Each point is reached from the start by the listed moves, each made 0, 1 or 2 times, or once backwards (-1), plus a little noise. Is the number of moves made odd or even? Then give how often each move was made.
(in the rows, 128 means zero)

Moves:
(1): [134 134 128 138  95]
(2): [143 144 150 111 133]
(3): [104 118 146 120 118]
Start: [128 121 131 116 136]
Points:
[119 126 169  88 130] => even (0, 1, 1)
[102 110 149 108 127] => odd (0, 0, 1)
[149 156 192  95  69] => odd (2, 2, 1)
[111 133 209  65 123] => even (0, 2, 2)
[164 160 176  92 112] => odd (1, 2, 0)

Moves:
(1): [175 135 118 161 130 111 150 138 126]
(2): [138 149 129 152 120 141  96 121 128]
(3): [126 136 128 131 112 143 142  97 129]
(4): [117 141 145 136 156 107 138 110 134]
(5): [139 123 139 124 126 133 121 113 113]
(6): [112 113 124 146 144 144 134 134 134]
(7): [125 156 102 127 132 134 123 145  80]
(8): [137 142 144 128 129 168 124 137 145]
Start: [137 125 117 146 127 124 136 134 117]
Points:
[210 194 136 135  78 239  62 144  61] => even (0, 1, 0, -1, 2, -1, 1, 2)
[ 58 153 111 144 161 155 140  98  85] => odd (-1, 0, 1, 1, 0, 1, 1, 0)
[ 63 125 170 143 196 119 131  78 124] => odd (-1, 0, 0, 2, 1, 1, 0, 0)
[145 147 194 142 179  82 135 118 189] => even (0, 0, -1, 2, 0, -1, -1, 1)

Moves:
(1): [135 128 126 139 145 116 117 144 121 140 146 129 121 133]
(2): [120 137 126 126 119 131 123 128 126 141 125 136 126 137]
(3): [122 133 139 121 131 109 113 126 131 127 123 138 130 124]
(4): [126 132 135 139 124 118 139 120 129 121 131 139 131 133]
(5): [125 135 132 133 130 133 133 149 123 111 108 128 132 123]
(6): [138 131 140 125 133 140 125 153 142 143 119 147 135 129]
(7): [133 132 128 122 147 115 141 118 113 128 116 141 132 132]
(8): [134 133 124 129 120 114 133 146 132 122 135 120 135 136]
(9): [117 140 130 131 140 131 113 118 146 134 127 122 139 114]
(10): [134 114 134 131 135 125 132 139 115 132 113 122 135 128]
(11): [113 129 134 118 124 122 134 137 112 120 145 133 134 120]
(12): [134 127 110 130 124 122 127 138 137 123 124 143 145 128]
Start: [124 136 123 117 129 148 127 118 114 134 126 130 138 129]
Points:
[112 156 114 110 155 134 127 205  58 134  78 162 165 133] => even (1, 2, 0, -1, 2, 0, 1, 0, 0, 1, 1, 1)
[ 85 213 135  84 105 119 131 190 149 121  96 249 226 124] => even (-1, 2, 1, 1, 1, 2, 1, 1, 1, -1, 2, 2)
[ 82 137 127 135 155 158 130  67  99 128 135 105 159  92] => even (0, 0, -1, 1, 0, -1, 0, -1, 2, 1, 1, 0)
[ 97 209 146 102 174 163 144 207  85 155 108 208 170 125] => even (1, 2, -1, 0, 2, 2, 2, 0, 1, -1, 2, 0)
[158 133 117 100 191 118 121  90  89 143 107 163 107 135] => even (1, -1, 1, -1, 0, 0, 2, -1, -1, -1, -1, 0)
[131 125 143 128 193  52 165 105  48 126 160  97 161 137] => even (1, -1, 0, 1, -1, -1, 2, 2, 1, 2, 1, -1)
[109 138 185  79  72 141 141 225 102 137 136 153 162 144] => odd (-1, 1, 1, 0, 0, 2, -1, 2, -1, 1, 2, -1)
[120 155 159 123 191 133 155 134  66 177 122 165 150 139] => odd (1, 1, -1, 1, 0, 1, 2, 0, 1, 1, 1, -1)

Moves:
(1): [128 131 121 131 124 135 130 118 122 125 118 118 130 119 126 138 114 134
 127 130 134 128 138 131]
(2): [115 125 131 133 129 126 118 122 135 131 123 135 120 124 120 126 124 126
 132 117 134 122 136 127]
(3): [118 130 135 117 139 140 139 128 127 149 118 133 128 140 136 128 133 144
 126 144 134 122 129 142]
(4): [134 121 121 119 130 142 119 122 131 126 133 147 127 131 128 146 116 122
 124 127 128 126 136 123]
(5): [121 123 125 123 140 140 132 132 127 133 136 123 124 126 123 127 135 123
 132 104 122 124 133 131]
(6): [124 134 132 118 132 124 126 134 128 134 124 127 124 117 125 147 130 126
 136 128 118 124 123 131]
(7): [126 137 138 125 124 145 120 120 135 130 133 126 142 121 142 131 133 111
 138 128 132 137 128 124]
(8): [140 133 134 128 126 115 134 115 133 127 128 113 119 111 129 132 122 114
 116 131 125 141 133 126]
(9): [133 129 131 142 115 132 128 106 127 142 120 127 118 138 131 129 136 131
 134 123 126 124 110 126]
(10): [138 137 133 127 128 135 137 123 125 127 132 143 121 126 138 127 134 138
 131 121 120 128 132 109]
(11): [125 140 131 132 119 113 124 133 135 137 141 121 119 129 128 138 127 135
 130 139 131 128 135 125]
(12): [139 137 125 144 127 135 122 124 126 122 144 138 137 124 147 118 121 138
 123 139 124 118 129 147]
(13): [123 125 112 128 137 133 118 136 126 128 130 130 122 119 138 134 129 124
 127 135 125 134 123 124]
(14): [135 144 109 153 128 143 133 132 144 150 125 121 127 135 120 124 115 127
 147 126 146 133 125 116]
(15): [110 147 133 145 134 133 136 117 105 137 134 127 130 134 131 120 111 120
 126 134 122 108 135 118]
(16): [119 119 143 136 127 130 135 122 129 120 132 128 140 128 126 132 131 132
 123 124 137 137 114 131]
(17): [133 127 126 150 132 136 141 136 121 131 143 139 124 141 109 118 130 123
 140 134 128 135 140 131]
(18): [123 113 130 136 144 106 115 131 126 120 126 130 139 139 126 134 116 131
 149 129 123 131 132 111]
(19): [133 155 127 126 136 116 144 124 123 114 138 126 129 143 133 133 133 123
 139 130 130 121 128 134]
(20): [123 129 120 128 139 132 126 120 144 126 127 120 128 123 120 125 138 136
 122 138 127 120 135 120]
(21): [121 125 129 122 134 131 141 127 121 124 143 124 125 121 124 128 124 131
 142 136 131 126 128 127]
(22): [137 136 116 115 141 121 118 112 119 133 130 128 134 128 129 124 135 139
 121 133 127 137 134 126]
(23): [119 125 149 124 129 123 119 136 125 111 142 129 119 146 128 126 117 131
 124 135 124 157 123 118]
(24): [119 124 123 117 108 129 142 120 137 133 134 144 123 128 123 125 129 127
 133 123 106 125 129 125]
Start: [120 134 140 124 120 135 141 130 119 122 120 135 130 120 117 112 135 141
 116 135 138 112 126 142]
Points:
[153 107 157  18  66 151  84  55 140 177  85 146 122  73 147 202 165 119
 138 103 122 107 112 130] => odd (0, 0, 0, 2, 0, 1, 2, 0, 2, 0, 1, -1, -1, -1, -1, -1, -1, 0, -1, -1, 1, 1, -1, 0)
[ 51 229 180 136 203 101 218  53  72 154 187 146 113 102 187 112 131 134
 185 135  75  31 200 122] => odd (0, 2, 2, -1, 2, 0, 1, 2, 0, 2, 1, 1, 1, -1, 2, 0, 0, 2, 2, 0, 1, 0, -1, 1)
[104 204 166  96 105  76 194 121  87 118 220 214 112 179  98 129 155 146
 230 145  73  87 196 127] => even (0, 1, 0, 0, 0, 1, 1, -1, 0, 1, 2, 0, -1, -1, 0, -1, 2, 1, 2, -1, 1, 1, 0, 2)
[167 146 102 205  85 200 104 145 172 214 141 173 123 207 102 178 130 103
 230 132 184 180 109  78] => even (0, -1, 0, 2, 0, 0, 2, -1, 2, 0, 2, -1, 1, 2, -1, 0, 2, 1, 0, -1, -1, 0, 0, 0)
[148 205 155 168 129  91  90 140 160  81 204 141  57 100 136  97 202 174
 111 174 113 106 140 163] => odd (-1, 2, -1, -1, 0, 1, 0, 0, 1, 1, 2, 2, 1, -1, -1, -1, 1, -1, 1, 2, 0, 0, 1, -1)
[ 38 152 140 169 151 229 128  36 130 165 187 209 103 196 110  97  35 142
 249  74  85  66 149  13] => odd (0, 2, 0, 2, 2, 0, 1, -1, 2, 1, -1, 1, -1, 2, 2, -1, -1, 2, 0, 1, 2, 0, 2, 2)
[ 94 153 154  32  93 187 217  63 134 168 172 211 146  66 137 151 145 201
  82 182 100  61 135 104] => odd (-1, -1, 1, 2, -1, 1, 0, 0, -1, 2, 1, 0, -1, 0, 1, 2, -1, -1, -1, 1, 2, 1, -1, 2)
[ 35 164 199  90 152 237 105 132 111 167 169 219 118 147 162 134 134 131
 130 135  56 120 131  49] => even (-1, 0, 1, 1, 1, 2, 2, -1, 0, 2, 0, 0, 1, 0, 2, 0, 0, 0, -1, 1, -1, 0, 2, 1)

Moves:
(1): [118 130 128 134 134 127 125 126 120 123 122 113 125 129 135 135 123 137
 127 123 141 130 122 136 132 127 120]
(2): [119 125 130 136 109 132 114 128 124 124 124 127 117 134 130 137 114 140
 133 143 133 134 137 125 140 130 117]
(3): [120 127 120 127 114 124 121 121 130 133 125 141 129 131 122 124 126 118
 130 123 119 114 131 122 122 124 123]
(4): [119 134 129 126 136 122 131 121 123 122 130 121 125 132 136 143 142 122
 136 120 137 140 117 127 134 119 118]
(5): [129 122 130 127 123 135 128 111 128 133 128 140 125 120 112 127 137 134
 117 132 135 141 132 142 128 137 139]
(6): [137 122 135 133 134 128 117 130 128 117 129 133 136 131 124 135 120 125
 130 128 152 135 119 123 131 133 121]
(7): [112 118 127 130 118 129 117 132 141 130 127 121 128 130 146 126 125 152
 137 132 138 127 128 131 135 134 130]
(8): [119 135 136 143 130 134 125 136 135 119 132 132 124 125 134 137 107 129
 136 130 141 125 129 128 141 125 120]
(9): [127 126 116 127 138 127 139 136 124 127 135 136 136 126 141 122 121 124
 123 136 128 136 126 130 128 132 126]
(10): [121 118 126 123 137 139 131 103 126 115 110 131 129 128 133 131 128 128
 132 140 109 117 125 123 124 120 137]
(11): [128 130 133 133 125 127 131 132 120 127 127 118 126 127 123 123 135 116
 130 133 128 131 125 128 127 135 129]
(12): [133 131 127 135 130 124 125 132 131 133 130 130 127 122 132 124 139 129
 125 119 129 124 117 131 122 119 130]
(13): [130 128 132 140 134 126 139 104 126 125 135 140 134 134 116 135 134 131
 136 142 124 121 139 140 131 124 134]
(14): [122 121 126 131 130 112 119 127 130 119 131 138 117 128 132 130 111 122
 137 134 129 115 131 121 134 131 123]
(15): [125 138 130 134 130 129 134 127 119 127 127 126 125 126 126 131 127 123
 133 117 120 131 126 122 136 130 130]
(16): [130 135 116 125 131 129 113 133 125 132 124 118 135 126 129 129 139 135
 131 127 130 129 128 138 132 128 128]
(17): [136 133 133 117 140 145 138 132 114 123 135 128 115 124 127 134 150 112
 117 119 134 122 115 108 128 135 135]
(18): [126 118 136 135 136 132 125 134 118 113 129 131 129 134 121 153 119 118
 122 125 126 129 132 136 147 127 127]
(19): [127 129 121 124 133 136 117 134 121 120 128 126 123 128 131 146 120 128
 128 127 134 136 122 124 120 144 126]
(20): [124 126 122 124 137 133 130 130 128 143 110 110 124 131 121 105 149 136
 113 131 112 134 122 123 128 142 131]
(21): [132 138 131 138 132 125 123 130 134 112 126 115 122 131 135 133 132 134
 129 121 139 128 126 131 132 127 132]
(22): [123 112 115 123 119 122 141 131 140 146 105 118 123 128 149 113 130 141
 129 132 123 131 123 132 127 139 121]
(23): [127 137 127 132 135 129 122 131 125 126 116 126 133 132 127 134 120 131
 127 141 129 124 135 126 128 127 144]
(24): [120 138 137 136 134 141 126 128 120 126 143 138 117 133 151 144 110 113
 126 127 138 131 120 120 143 127 121]
Start: [125 120 139 136 139 125 138 130 132 125 140 120 124 122 133 142 139 138
 108 124 132 129 104 138 132 126 128]
Points:
[ 61 159 134 201 167 150 159  97 111  72 126 122 130 105 202 184  92 116
 168 101 136  85  48 119 101 103 117] => odd (2, -1, 2, 0, -1, 0, 1, 2, 1, 2, 2, 2, 1, -1, 2, -1, 0, -1, 2, -1, 0, 0, 0, 0)
[172 145 173 134 198 147  89 195  56   7 151  88  71 140 119 224  98  63
  86 125 182 111  87  56 161 172 147] => even (0, 1, -1, -1, -1, 1, -1, -1, 0, 0, 1, -1, -1, 2, 0, 0, 2, 1, 1, 0, 2, -1, 1, 0)
[ 91 148 139 167 162 104 148 140 121  75 118 117  98 129 129 156  83 117
 153 145  93  41 136  90 140 160 181] => odd (0, -1, 1, -1, -1, -1, 1, 1, 0, 0, 1, -1, 1, 2, 2, -1, 1, 0, 1, 0, 1, 0, 2, -1)
[ 84 143  98 150 153 102 132 168 141 101 167 156 133  92 223 159  51 108
 184 110 128 131  75 108 141 103  70] => even (-1, 0, 0, 1, -1, 0, 0, 2, 2, 1, 0, 1, -1, 1, 2, 1, -1, -1, 1, -1, -1, 0, -1, 0)
[ 96 103  76  95  96 124  92 127 108 122  58  72  91 117 157 144 118 184
 139 146 101 154 101  98 116 189 110] => odd (0, 2, 0, 0, 0, 0, 0, -1, 0, 1, 0, -1, -1, 1, 2, 1, 0, -1, 2, 0, 0, 1, 0, -1)
[140  96  97 202 175  68  85 110 122 114  97 113 123 126 103 180 179 156
 107  96 168 162  76 218 167 209 133] => odd (0, -1, 1, 0, 2, 2, 0, -1, 0, -1, 1, 2, 2, 2, 2, 2, -1, 2, 2, 1, 2, 2, 0, 0)

Moves:
(1): [119 130 127 120 121 122 132 127 139 130 125 122 141 134 125 118 136 122
 132 122 134 134 119 114]
(2): [136 122 117 142 121 128 112 120 124 129 131 117 118 125 131 128 122 150
 131 127 147 126 114 136]
(3): [123 125 132 125 117 118 144 151 120 123 126 124 137 133 124 132 137 132
 125 127 118 133 138 135]
(4): [119 127 129 130 115 129 129 117 126 123 116 128 130 118 130 132 123 133
 135 133 118 127 154 141]
(5): [130 129 131 128 131 133 131 135 123 132 128 125 133 136 113 126 116 117
 123 122 131 124 129 128]
(6): [138 125 132 144 126 121 135 136 121 122 128 132 122 130 129 130 131 127
 134 132 138 134 119 127]
(7): [135 132 130 118 137 135 132 116 117 103 119 124 125 114 114 126 113 129
 135 124 115 130 131 126]
(8): [122 121 117 139 133 113 135 103 132 119 124 136 128 126 138 112 119 139
 135 128 131 124 126 122]
(9): [117 128 132 157 134 134 118 115 141 131 132 115 122 126 148 126 131 126
 131 125 112 131 122 122]
(10): [117 133 113 130 122 118 127 122 126 121 129 134 138 125 136 136 125 132
 132 118 119 117 117 120]
(11): [127 128 129 124 127 119 119 132 129 129 128 127 132 128 138 134 121 134
 132 126 136 131 132 128]
(12): [134 128 129 126 126 118 133 136 125 122 116 138 128 135 140 129 128 124
 110 124 131 123 133 135]
(13): [118 111 120 130 120 135 130 132 133 116 110 132 137 139 136 116 120 130
 133 119 116 114 122 142]
(14): [147 121 136 122 131 123 112 141 120 148 129 114 114 120 126 137 139 120
 123 129 131 133 131 127]
(15): [133 122 128 137 127 134 131 114 124 131 128 129 116 143 129 135 127 135
 132 146 131 119 136 128]
(16): [123 130 132 109 139 120 134 122 120 121 126 125 127 137 109 133 136 114
 119 152 144 118 121 127]
(17): [128 131 126 115 132 133 135 134 126 130 121 128 120 126 124 136 122 127
 126 127 133 119 135 130]
(18): [138 134 137 115 127 117 136 129 133 138 131 127 131 129 127 131 119 126
 125 135 143 122 116 114]
(19): [131 130 138 126 131 127 137 135 142 129 123 126 131 143 126 129 131 117
 132 126 119 118 135 138]
(20): [138 135 140 132 134 123 123 125 115 123 126 121 121 114 130 135 135 135
 137 140 131 120 139 119]
(21): [139 141 118 139 134 129 130 137 136 141 143 124 134 123 128 125 128 117
 130 136 130 145 124 112]
(22): [128 132 120 140 117 123 123 135 128 124 139 134 119 126 134 129 121 128
 134 129 118 122 132 120]
(23): [126 142 130 124 134 134 134 129 124 133 136 128 127 130 132 122 133 114
 126 130 121 136 132 131]
(24): [132 139 120 129 129 130 121 138 118 131 127 137 123 120 116 127 125 133
 127 124 123 139 127 127]
Start: [136 114 111 122 141 124 140 138 122 119 142 130 116 137 124 120 123 130
 138 131 129 130 136 124]
Points:
[119 132 116 142 111  28 203  90  76  25 125 133 127 133 123 120 101 149
 201 175 100 143 194 110] => odd (1, 0, 2, 2, 0, 2, 2, 2, 0, 1, 2, 0, -1, 0, 1, 1, -1, 0, 1, 0, 0, 1, 1, 0)
[159 131  77 112 109  91 172 127  94  79 154 111 139 136  81  67  61 125
 173 185 155 159 139  69] => odd (2, 1, 1, 1, 1, 0, 2, 1, -1, -1, 1, 0, 1, 0, 1, 1, -1, 1, -1, 0, 2, 2, 1, 0)
[119 227 141 170 151 151 173 145 228 152 208  95 156 133 158  88 107   7
 179 107  39 174 155  40] => even (2, -1, -1, 1, 1, 0, 1, -1, 2, 0, 0, 0, -1, -1, -1, -1, 0, 1, 2, 0, 2, 2, 2, -1)
[235 101 123 118 192  73 140 104  79  91 147  55  56 109  62 152 116 129
 173 197 221  88  46  64] => even (0, 2, 0, -1, 0, 2, 2, 1, 0, 1, -1, -1, 0, 2, 0, 2, 1, 1, 1, 1, 1, 0, -1, -1)

Moves:
(1): [116 136 108 130 135 130 146 136 124 137 126 136 140 140 143 134 125 137
 137 122 141 122 141 135 145 154 119]
(2): [134 129 127 126 117 122 123 119 129 127 127 124 128 112 139 120 132 125
 131 127 129 126 134 138 130 135 129]
(3): [139 130 152 134 123 117 118 112 133 138 121 132 139 124 130 125 131 129
 128 149 117 143 128 134 135 139 116]
(4): [127 127 139 124 127 126 120 135 138 131 131 134 117 128 127 125 139 143
 128 133 129 132 128 121 128 123 135]
(5): [124 124 131 127 126 126 139 138 117 138 146 135 124 127 129 124 143 129
 128 118 130 130 130 129 136 123 135]
(6): [120 130 129 132 136 133 128 130 126 132 128 131 118 132 130 135 118 128
 127 127 130 117 130 133 129 123 133]
(7): [130 120 129 136 132 146 126 137 123 134 143 126 141 127 121 132 127 131
 125 138 136 130 137 149 135 113 125]
(8): [130 127 124 111 125 125 138 130 135 127 129 123 135 126 130 123 115 117
 119 148 116 128 125 128 110 139 121]
(9): [128 134 123 130 144 135 128 128 127 136 117 129 136 121 126 125 129 133
 123 128 133 122 140 123 127 135 121]
(10): [132 125 127 137 129 124 123 123 128 119 118 128 126 123 137 130 130 124
 119 123 126 131 131 137 133 128 124]
(11): [133 138 131 136 119 127 146 130 131 125 125 124 119 136 120 139 130 122
 133 131 123 141 121 123 127 130 142]
(12): [123 128 131 134 125 123 127 132 120 119 132 126 130 130 122 122 129 137
 126 119 133 116 132 127 127 122 138]
(13): [134 133 136 133 132 126 131 133 132 128 132 132 133 130 137 124 131 125
 137 126 130 129 134 140 130 138 135]
(14): [133 143 135 127 109 140 120 129 119 137 130 135 114 135 133 128 132 123
 126 120 131 121 120 134 135 123 124]
(15): [126 133 123 134 128 120 137 125 127 123 136 108 146 140 133 126 136 133
 112 137 130 139 118 130 139 126 123]
(16): [139 117 130 136 121 127 144 130 128 119 130 139 122 144 135 127 127 140
 112 142 134 111 122 125 131 124 135]
(17): [127 119 126 128 128 138 119 123 128 127 118 123 127 123 125 128 116 129
 133 134 132 135 126 121 135 137 130]
(18): [122 135 138 140 136 129 119 135 126 132 125 137 133 135 128 131 133 121
 138 127 114 125 126 137 134 132 129]
(19): [125 112 136 129 124 134 135 119 136 148 111 119 140 147 124 127 137 111
 125 126 139 134 134 127 115 113 121]
(20): [126 122 134 121 136 135 125 130 132 122 121 127 126 126 127 128 127 133
 132 126 134 122 124 143 136 126 150]
(21): [124 125 138 133 127 128 131 139 101 142 137 148 140 128 114 126 138 115
 131 135 142 127 132 121 115 131 130]
(22): [133 133 136 125 128 126 139 131 135 129 127 123 119 128 133 132 128 125
 131 134 133 117 133 132 130 122 125]
(23): [119 129 131 122 121 138 128 152 122 121 138 132 142 133 131 126 122 151
 137 127 129 117 120 118 122 124 135]
(24): [128 135 125 134 132 132 135 121 126 115 123 129 122 110 120 120 117 129
 130 138 122 135 128 126 133 134 141]
Start: [134 121 143 135 132 126 132 124 130 152 136 120 129 129 127 115 129 132
 123 120 144 126 121 132 116 146 135]
Points:
[142 125 210 185 100 176 196 163 135 249 113 159 190 184 150 149 125 150
 163 203 213  89 197 165 112 155 109] => odd (2, 2, 2, 1, -1, 2, 2, 0, 1, 0, 2, 0, 0, 0, -1, 1, 0, 0, 2, -1, 1, 2, 2, 0)
[149  97 195 195  79 209 119 167  75 211 180 204 107 161 134 103 144 107
 131 167 212 108 131 179 131 124 177] => even (0, 2, -1, 2, 0, 2, 2, 0, -1, 0, 0, -1, 2, 2, 0, 2, 2, 1, 1, -1, 2, -1, 0, 1)
[112  92 149 115 189 181 139 199 126 137 181  64 241 148 114  99  46 185
  90 188 182  43 151 146  56 112 127] => even (-1, -1, 0, -1, -1, 2, 2, 2, 2, -1, -1, 2, 2, -1, 1, 0, 1, -1, 0, 0, 0, 1, 2, -1)
[112 132 101 182 149 171 199 158  99 189 150 102 134 104 116 126 164 130
 109  77 199 151 202 157 140 120 150] => odd (1, 1, -1, 1, 2, 1, 2, 0, 2, 2, 2, 1, 0, 0, 0, -1, 0, -1, 1, -1, 0, 0, 0, 1)
[143  96 123 132 188 127 229 167 106 122 201 129 123 111 128  85 108 166
  67 187 209  40 156 161 131 136 192] => even (0, 0, -1, 0, 1, 1, 1, 1, 1, -1, -1, 1, 1, -1, 1, 2, 0, -1, -1, 1, 1, 2, -1, 1)
